Each row of a before or after table is a point. The points were changed in one or more steps. Then noise was added and the rows were shuffled. The steps act on how far a point lies along the listed directions, d1 being the first. Write out the steps. A step turns or swaps two directions, mirrors them in a line or flattens them onto one, adds a multiple of one to another, or multiplies one. Angles are multiples of 10 degrees, from the lower direction toward the higher: turns from -170 to 170, lines from 10 to 170 but not 90. Use the fewest steps. Two steps may share a direction if one is a turn and the other turns, adds or multiplies; they go together, in the order done. Otherwise the lowest direction goes first.
In the rows, zero is written as 128.

Directions:
(1): [ 64 153 128]
(2): [109  78  86]
(3): [112  88 182]
Before (12 x 3):
[[175 140  60]
 [138 137  37]
 [203 163 120]
 [127 115 164]
 [126 109 105]
 [146 113  96]
 [129 178 135]
 [169 154  73]
 [114 152 124]
 [143  64 126]
 [172  94 158]
 [ 98 159 158]]
After (12 x 3):
[[ 76 170 158]
 [119 181 136]
 [101 155 123]
 [234 152 122]
 [129 108 106]
 [199 131  59]
 [165  57 125]
 [131 114 164]
 [140 136  37]
 [203  83 161]
 [157 110  96]
 [186 147  77]]
Steps: multiply d1 by 1.6

Directions:
(1): [110 103  56 118]
(2): [188 105 115 171]
Before (8 x 4):
[[203  97  91 143]
 [128 159 195 110]
 [102 138  99  92]
 [ 88 154 172  66]
 [155  85  55 144]
 [157 129 142 139]
 [158 170 196 161]
 [ 97 129 109  92]]
After, 8 rows:
[[ 75 137 112  75]
 [179 139 187 148]
 [100 106  67 104]
 [225 144 182 209]
 [184 104  94 131]
 [ 75 147 107  74]
 [109 143 166  84]
 [174 122 138 151]]
Steps: add -1 times d1 to d2

Directions:
(1): [165 138 107 206 152 153 136  70]
(2): [ 29 120 131 167 158 144 125 134]
(3): [123 121 201 110 133 138 199  88]
(4): [145  31 137 120 170 125 101 119]
(5): [143 158 106 102 218 130 160 159]
(6): [150 157 204 150 148 150  73 159]
Before (10 x 8):
[[106 104 141 134  96 126  81 155]
 [181 134  70 141 176 136 110 130]
 [140 118 134 123 170 134 116 121]
 [102 140 107 123  61 121 119 136]
 [113  89 113 131 123 115 110 137]
 [100 115 114 160  92 123 116 110]
 [175  96 102 124 132 121 126 120]
 [144 116  88 119 187 108 132 142]
 [ 91 179 131 120  87 115 155 127]
 [118 107 133 138  73 127  94 123]]
After:
[[151 188   7 209 175 149  77 140]
 [145 171  57 131 162 110 123 157]
 [113 114 116 134  66 126  77 140]
 [129 127 114 107  71 107  57 190]
 [ 97  55 164  93 140 108 134 118]
 [116 173  79 167 122 134 132 132]
 [151 170 127 128 146 135 131 117]
 [140 140  88 117  89 101 103 160]
 [152 101  97 159  93 118  95 106]
 [ 90  73  95 110  86 113  73 156]]
Steps: multiply d1 by 2; turn d2 and d4 by 150 degrees; multiply d3 by 2.5

Directions:
(1): [ 81 130 109 113 110 172 196  63 113]
(2): [144 143 129 148 109 221  93 155  81]
(3): [103 161  99  48 184 131  91 128 105]
Before, 10 rows:
[[129 138 106 145 103 170 135 104 106]
 [ 97 144 100 148 116 146 148 115 125]
 [ 71 130 118  89 159  96 132 117 140]
 [176 111 129 184  69 166  84 142 106]
 [167 124 153 159 136  69 104 112 162]
 [137  96 165 190  92  60 196 129 163]
 [112 152  98 111 153 232  90 123  29]
 [114  90 135 192  71 154 196  90 170]
 [197 101 178 203  80 191 113 176 116]
 [ 83 156  78  52 159  51 158  93 143]]
After:
[[140 140 139 163 104 188 134  82 108]
 [125  93 116 150  81  79 175  65 155]
 [146 180  94  98 140 174  48 187  74]
 [145 126 120 139 130  72 119 125 150]
 [104 142 125 113 148 157  76 168 106]
 [169  89 156 212  88 111 115 168 183]
 [103 118 105  75 204  10 128  98 137]
 [159 114 167 214  70 172 150 166 105]
 [129  79 160 157  93  91 232  72 174]
 [123 139 113 154 133  94 109 155 146]]
Steps: turn d1 and d2 by -170 degrees

Directions:
(1): [ 48 107 121 129 135 152 143 135 105 148 220]
(2): [166 121 105 102 113 133 173 203  81  65 146]
(3): [164 161 167 112  42 151 152 109 170 137 177]
(4): [ 81 186  98 110 106 172  63 163 157  90 112]
(5): [126 126 139 145 153  73 134 201 212 140 150]
Before, 12 rows:
[[102 120 150 142 123 148 125  73 148 159 191]
 [129 116 148 137 125 124 156 152 114 124 162]
 [151 145  91  93 126 138  99 125  74  97  67]
 [121 120 110 144 172 118 114  97 108 137  65]
 [118 132  94 114 125 155 132 138  83  94 110]
 [117 114 147 121 118 115 142  93 143 142 161]
 [135 125 151 147 112 145 141  54  89 149 121]
 [156 157 116 119 127 145 112 132 103 105  64]
 [142 156  78 100 102 126  85 143  82  79  64]
 [108 129 153 154 110 136 110  90 174 178 170]
 [154 108 148 122 101 113 197 105 132 135 188]
 [140 118 182 142  88 106 152  99 172 169 193]]
After:
[[115 128 144 139 102 177 128   7  47 153 120]
 [113 117 153 127 119 105 129  73 156 154 152]
 [123 122 172 151 130 136 118  35 162 178 159]
 [142 127  89 104 115 173 148 125  46  79  92]
 [117 123 201 163 111  85 119  72 230 215 190]
 [137 157  60  82  87 153  93 142  39  51  73]
 [139 155 105 108 118 172 110 128  68  89  79]
 [115 121  90 124 155 145 132 128  60 101  88]
 [129 110 156 135 106 116 172  72 162 169 182]
 [144 145  75  74 106 172 103 120  17  67  76]
 [110 132 159 171 115 118  97  69 204 202 150]
 [137 114 153 146 128 115 155 152 136 137 154]]
Steps: flatten d1 and d4 onto the line at 120 degrees; add -1 times d3 to d2; multiply d5 by 2
